Every row gives one point. A path goes straight from each point to the next, and from the last back to the first. The post is the endless flat space through its rows: a point in 2 columns, a line in 3, a plane in 4, and so on, so that a path can go around it. How many times does the path go around the post? Going back the other way cancels.
(in the rows, 128 means zero)

Post (2 x 3):
[[124  92 115]
 [145 162 104]]
Path, 16 rows:
[[173 103 110]
 [153 109  72]
 [121 157  60]
 [157  69 108]
 [190 234 122]
 [100 124 141]
 [118 163 100]
 [114  82  78]
 [161 101 111]
 [146 113 132]
 [120 155 119]
 [ 97 165  87]
 [149  87  77]
 [169 164 100]
 [138 150 140]
 [109  93 169]]
Times around: 2

Post, 3 rows:
[[123 130 171 106]
 [157 142 165  72]
 [103 101 134 130]]
Path (13 x 4):
[[ 91 135 198 107]
 [121 102 166 103]
 [144 102 148 114]
 [128 132 140 154]
 [142 153 101  86]
 [135 132 137  68]
 [ 86 131 226 115]
 [110 111 148  78]
 [ 99 135 104  95]
 [125 135 126 117]
 [101 147 223 147]
 [132 113 238 141]
 [139 108 155  58]]
Times around: 0

Post (7 x 8):
[[ 94 105 130 132 129 141 108 122]
 [177 144 120 167 127 107 149 121]
 [101 162 127 101 104 107 145 191]
 [120 156 144 103  72  89 116 170]
 [ 86 127  55  98 126 120 132  49]
 [149 111 138 148 167  93 135  96]
 [155  70 127 195 162  96 111 141]]
Path, 26 rows:
[[125 107 145 148 139 146 160 119]
 [180 132  35 166 136 176 164 172]
 [154 122  97 146 169  97 114 128]
 [109 186  99 106 176  53 142  81]
 [205  85 129 181  99 122  45 100]
 [137  81 153 137 187 131 106  82]
 [145 155 153 138 135  66 103  67]
 [136 114 187 172 141  93 119 166]
 [ 99  68 175 113 143  50 105 156]
 [149  70 157 125 127 139  84 161]
 [165  93 166 164 138 102  86 123]
 [101 199 104 127 154 114 174 153]
 [ 88  93  65 147 172  67 162  79]
 [161  60 173 189 168 130 127 124]
 [150 102 138 125 159  93 114 161]
 [153 157  94 131 118  71  98 108]
 [112 172 156 130  63 100 108 123]
 [150 107 145 197 112 147 128 125]
 [120 117 118  86 123 102 143  86]
 [138 126 117  99 177  47 115 189]
 [113 142 143 148 150  73  95 110]
 [ 48  93 138 104 113  62  86 131]
 [ 73 120 116 118 136 113 141 120]
 [ 94 123 119 172 141 126 141 111]
 [127  46 135 188 112 121 115 186]
 [146  53 150 131 130  72 107 159]]
Times around: 4

Post, 10 rows:
[[119 160 131 170 126 131 100 145 129 123 143]
 [116 133  92  88 127  84 150  80  89 119 138]
 [146 145 138 106 180 125 118 109 166  96 138]
 [ 77 152 112 113 111 138 126 128 130 140 137]
 [154 101 124 136 129 136 106 128 137 122 101]
 [158  59 131 111 116 117 114 130  95 128 130]
 [109 110  90 192 128 101 123 115 170 137 142]
 [142 104 102 165  95 132 173 119 175 156 125]
 [131 152 197 106 114  75 117 113 122 146 117]
 [113 126 137  86 174  66 108 118  85  45 120]]
Path, 28 rows:
[[141 113 100 168 160  96 171 145 205 104 167]
 [129  57 165  91 110 156 117 154 225 124  76]
 [113 138 141  74 151 128 137  83 169 111 127]
 [119 109  62 204 146 114 125 118 128  89 133]
 [115 118 151  81 167 122  86 121 130 154 125]
 [157 122 148  93 153 100 125 149 153 126 134]
 [105  91 115 153 110 108 119 114 192 152 143]
 [128 128 114 168 148  92 158  90 145  48  98]
 [ 64 146 158 177 124 105 145 107 222 134 131]
 [140 110 133 135  92 127 107 114 110 156 152]
 [ 81 215 196   7 114  82 110 115  80 114 141]
 [171 119 135  75 176 117  70 117 118 180 140]
 [156 187  83  97 156 128 170  74 103 164 152]
 [ 87  84  88 105 116 129 155 100 106 105 144]
 [126  88 185  92 111 136 116 143 150  83 148]
 [157 191 132  64 101 100 109  91  72 137 137]
 [145 147 150 107 191  86  62 129 121  77  98]
 [134 168 133 107 137 148 158  99 167 174 120]
 [116 186 125 165 121 128 122 112 139 118 102]
 [149 108 136 170 127  39 158  71 174  87 152]
 [103  96 117 120 112  79 122 139 163 124 139]
 [169 109 141 119 138 100 116 107 163 195 163]
 [150  83 122 161 114 143 174 151 162 199 150]
 [114 109 142 151  98 101  99 161 111 136 111]
 [126 108  85 146 148 145  86 133 148  85 118]
 [101 176 137 104 105 141 119  97  94 131 131]
 [156 110 155 120 123  63 146  56  96 194 165]
 [156  86 122 112 128  78 167  84 148 166 140]]
Times around: 0

Post (11 x 12):
[[136 142 159 172 134 124 148 129 118 112 104 165]
 [155 138 171 152  97 101 148 127 161  61 129 159]
 [ 93 181 199  97 128 131 112 150 168  94  58 153]
 [137 141 152 120 136  83 132 194 117 176 156  82]
 [103  99 116  89  97 129 160 143  95 128 151  88]
 [113 107 128 118 108 107 133 133 100  69 174 117]
 [117 112 119 140 149 123 147 159 106 138  63 101]
 [128 159 120 122 123 153 120 126 127 118 132 109]
 [182 115 116  97 134  84 141 113  80 220 173  68]
 [199  83 146 141 119 181 111 150  73 141 103  70]
 [106 120 126  68 148 124 166 140 137 125 194  54]]
Path:
[[149 109 147 173  71 129 131  62 123  80 144 144]
 [ 93 233 126  76 116 161 132  91 155 129 184  86]
 [142 133 136 158 113 137 164 131  93 135 138 117]
 [132  77 148 163 116  60 200 184 120 150 141  95]
 [136  84 113 120  92 198 131 125 107 119  89 134]
 [137  93 128 100 170 109 148 187 106 152 118  70]
 [140 143 121 127 134 143 112 178  78 131  84  91]
 [169 180 156 160 137 116 175  93 163 158 145 138]
 [163 127 118 105 124 166 162 128 162  49 113  47]
 [201 154 153 122 143  96 125 139 114 144 135 103]
 [135 183 145 130 136 158 128 115  91 160 179  69]
 [118 166 100 114 124 101 110 105 146 127 172  85]
 [146 115 166 165  94  87 110 185 107 137 138 143]
 [130  90 144  85 166 126 144 198 113 130 171  49]
 [193 109 220 120 128  96 110 225  31 194  72  97]
 [138 190 129 173 119 126  93 124 119  66 139 111]
 [152 127 178 183 156 143 102 204 103 162  29 103]
 [104 103 109 114 140  89 152 145 137 132 147 130]
 [172  74 150  97 164  98 112  98  95 106  63 123]
 [168  95 114 110 143 106 103 105 125 108 166  72]
 [199 143 173  72 127 155 129 164 188 164 150  57]
 [164 107 157 123  89 120 153 164 114  58 126 124]
 [119 154 152 161 114 153 101 189  79  80 201 108]
 [125 110 115 176 143 108 188  95 148  80 131 117]
 [ 48 161  86 117 129 192 112  98  82 186 101 138]
 [141  86  86  95  90 136 164 133 105 118 114 118]
 [ 76 151 119 100 151 185 133 121 125 184  48 116]]
Times around: 3
